Every row gives one point. Each copy is the shape, with its points in the same order, turned, moved and blurred by noise. Say if it was mirrored as well.
(in the rows, 128 means zero)

Shape (7 x 2)
[[165 131]
 [148 200]
 [ 80  87]
 [185 117]
 [137 150]
 [134 168]
 [138 140]]
Copy 1 (7 x 2)
[[110 132]
 [115 212]
 [191 101]
 [ 87 119]
 [134 164]
 [130 177]
 [135 141]]
Copy 1 is: mirrored
Copy 2 (7 x 2)
[[ 94 174]
 [157 199]
 [110  82]
 [ 75 173]
 [134 167]
 [143 174]
 [121 148]]
Copy 2 is: mirrored
Copy 3 (7 x 2)
[[129 164]
 [192 128]
 [ 63  95]
 [123 186]
 [138 131]
 [153 126]
 [129 135]]
Copy 3 is: mirrored

Shape (7 x 3)
[[117 167 117]
 [115  64 103]
 [173 122 155]
 [113 153 168]
 [155  72 122]
 [ 86 148 186]
 [183 135 105]]
Copy 1 (7 x 3)
[[ 70 111  97]
 [134 182 153]
 [139  93 134]
 [128 107  66]
 [141 141 171]
 [133 120  48]
 [ 92  99 166]]
Copy 1 is: only turned
Copy 2 (7 x 3)
[[112 119 160]
 [135  49  84]
 [132 149  81]
 [163 138 144]
 [129  90  58]
 [191 129 158]
 [ 83 134  92]]
Copy 2 is: only turned

Shape (12 x 6)
[[128 133 145 177 129  28]
 [153 158 108  89  96 137]
 [161 151 102 104 159 144]
 [ 54 154 128  96 117 104]
 [158 107 138 190  92 110]
 [ 64 126 109 206 140 142]
 [153 129  99 111 163 151]
 [163 158 133 241 129  95]
 [136 134 140 102 166 142]
 [132 155 118  91 170  97]
 [164 158  99 115 113  53]
 [120 135  80  89 185  95]]
Copy 1 (12 x 6)
[[157 164  81 116  33 116]
 [113  93  98 148 151 114]
 [119 144 121 174 150 143]
 [120  68 102 125  79 189]
 [159 163  96  71 114 105]
 [196 141 109  91 112 207]
 [115 149 115 157 160 159]
 [232 178 105 103  97  97]
 [111 136 146 151 122 156]
 [116 133 113 188  99 146]
 [126 137  51 164  91 100]
 [110 151  89 198 109 181]]
Copy 1 is: mirrored
Copy 2 (12 x 6)
[[127 112 182 118  48 146]
 [109 162 112 137 144 100]
 [131 140 103 149 145 152]
 [106 134 109  41 112 127]
 [167  99 176 150 100  80]
 [208  80 112  75  89 137]
 [133 116  83 166 152 150]
 [220 126 178 164  68 135]
 [128 117 123 130 165 159]
 [101 143 111 122 134 174]
 [ 88 165 139 161  74 133]
 [ 92 115  81 134 117 187]]
Copy 2 is: only turned
Copy 3 (12 x 6)
[[ 88 146 197  82 145 110]
 [131 111  91 166 158 102]
 [146 147  70 129 122 106]
 [147 148 145 157 210 166]
 [105  70 160  99 104 124]
 [115 111 130  75 133 218]
 [162 135  75 113 127 118]
 [ 45 114 141  81  83 141]
 [171 157 110 134 126 125]
 [145 184 112 127 156 110]
 [ 94 136 127 118 175  65]
 [161 179  94  91 183 112]]
Copy 3 is: mirrored

Shape (14 x 8)
[[122 103  68 171 137 136 112 153]
 [129  85 154  93 108  80 162 132]
 [120 151 125 158 125 113 115  97]
 [157 132 192 105 114 134 149 137]
 [ 93 107 170  66 156  80 144 126]
 [153  94  56 152 147 158 125 108]
 [139 105 151  67 164 105 166 135]
 [101 164 111 127  73 148  99 106]
 [100  89  65 146 165 137 125 158]
 [173 116 177  78 143  81 119 151]
 [137 151 131 174 113 111  88  95]
 [184 171 160  92 120  76 140 135]
 [112 165 125 149  95 131 158 115]
 [ 97 189 158 160  84 142 129 101]]
Copy 1 (14 x 8)
[[ 85 126 141 135 183 143 130  84]
 [162  95  65 164 127 156  90 142]
 [148 137 106  96 139 157 126  86]
 [152 114  29 147 115 135 149 113]
 [145 125  74 148  93 145  88 185]
 [116 127 138 128 217 134 162 107]
 [125 111  63 148 134 144 131 186]
 [164 111 120 107 123  90 119  59]
 [ 67 134 156 151 176 134 123 121]
 [122 112   7 130 137 140  93 143]
 [145 150  97  88 154 154 121  62]
 [146  71  19  94 129 154 115 123]
 [152  87 116 116 119 152 147  79]
 [166 124 106  98  80 134 152  50]]
Copy 1 is: mirrored
Copy 2 (14 x 8)
[[145 129 118 120 183 102 118 176]
 [101 117 158 130 102 154 132  83]
 [142 137  99 168 106 128 107 165]
 [ 93 142 104 112  78 166 163 137]
 [ 77 178 153 163 100 158 150  88]
 [163 144 103 111 153  59 118 129]
 [ 90 175 118 130 107 142 160  76]
 [112  97 106 192 113  96 144 190]
 [120 159 141 110 194  86 119 145]
 [132 158 124 134  95 185 186  92]
 [170 129  96 162 107 135 112 186]
 [127 125  70 159  95 186 174 100]
 [ 90 100  73 162 109 125 112 156]
 [ 80 114  79 181  85 130 116 205]]
Copy 2 is: only turned

Shape (13 x 9)
[[119 141  96 213 135 120 115 139  92]
 [ 46 149 131 168 148 153  97 160 106]
 [147 111 176 112 129 123 119 136 127]
 [113 109 147 140 158 143 165 124 142]
 [134 145 114 154  87 154 108  59 139]
 [128 118  87 136 129 150  97 141 150]
 [140 142 105 106 105 147 103 162 129]
 [ 95 123 126 108  58 144 105   7 145]
 [142 122 132 121 146 114 112  21 128]
 [139 156 138 104 151 126 162 177 116]
 [132 108  88 123 100 170 104 115  89]
 [ 89 106 113 182 126 100 130  99 128]
 [ 86 122  85 112 143 105 100 164  83]]
Copy 1 (13 x 9)
[[117 141 164 135 182 130 126 124  46]
 [165  78 179 107 136 159 141 102  65]
 [127 119 121  96 129  90 149 134 147]
 [149  82 102 142 155  95 141 129 115]
 [150 163 111 141 134 163 101 182 113]
 [135 143 116 138 132 145 112  85 113]
 [ 97 130 133 117 121 152 114  96 141]
 [206 158 107 127 143 181  86 210 168]
 [179 154  79  99 157 102  74 184 120]
 [ 76  68 116 105 148 110 127 106 129]
 [135 146 164 150 131 134  77 122 137]
 [173 135 131 130 201 133 136 136  92]
 [134 108 171  86 176 138  91  70 118]]
Copy 1 is: mirrored
Copy 2 (13 x 9)
[[ 72 167 142 158 167 100  56 159 134]
 [113 139 148 139 189 150 100 201 176]
 [129 155 129 143 123 109 158 108 156]
 [124 106 159 126 158 100 133 121 132]
 [ 69 170  89  92 166  99 139 147  91]
 [ 91 142 111  93 145 143  87 120 149]
 [ 95 149  85 135 144 161 113 108 154]
 [ 94 195 100  53 179 127 194 151  53]
 [114 159 126  87 104  89 152 155  56]
 [136 102 112 185 140 133 118 108 147]
 [ 48 161 122 118 139 167 126 127 117]
 [116 174 166 113 178 102  94 145 108]
 [123 160 147 152 138 193  81 147 137]]
Copy 2 is: mirrored
Copy 3 (13 x 9)
[[165 135 154 108 134 154 149 102  55]
 [134 192 111  92 127 103 141 136  79]
 [128 127 138 147 147 166  82 158 140]
 [140 138  90 136 139 160  87 103 128]
 [131  95 153 181 153 114 169  97 127]
 [148 114 132 103 124 146 159 124 151]
 [147 102 160 102 108 119 125 150 149]
 [ 56  88 136 194 188  86 169  97 147]
 [ 86 128 161 183 177 160 131  66 152]
 [148 128 141 105  87 143  57 126 136]
 [144  93 159  96 173 107 139 116 136]
 [102 128 119 126 146 163 149 103  76]
 [101 145 161  50 126 139 120 126 111]]
Copy 3 is: only turned
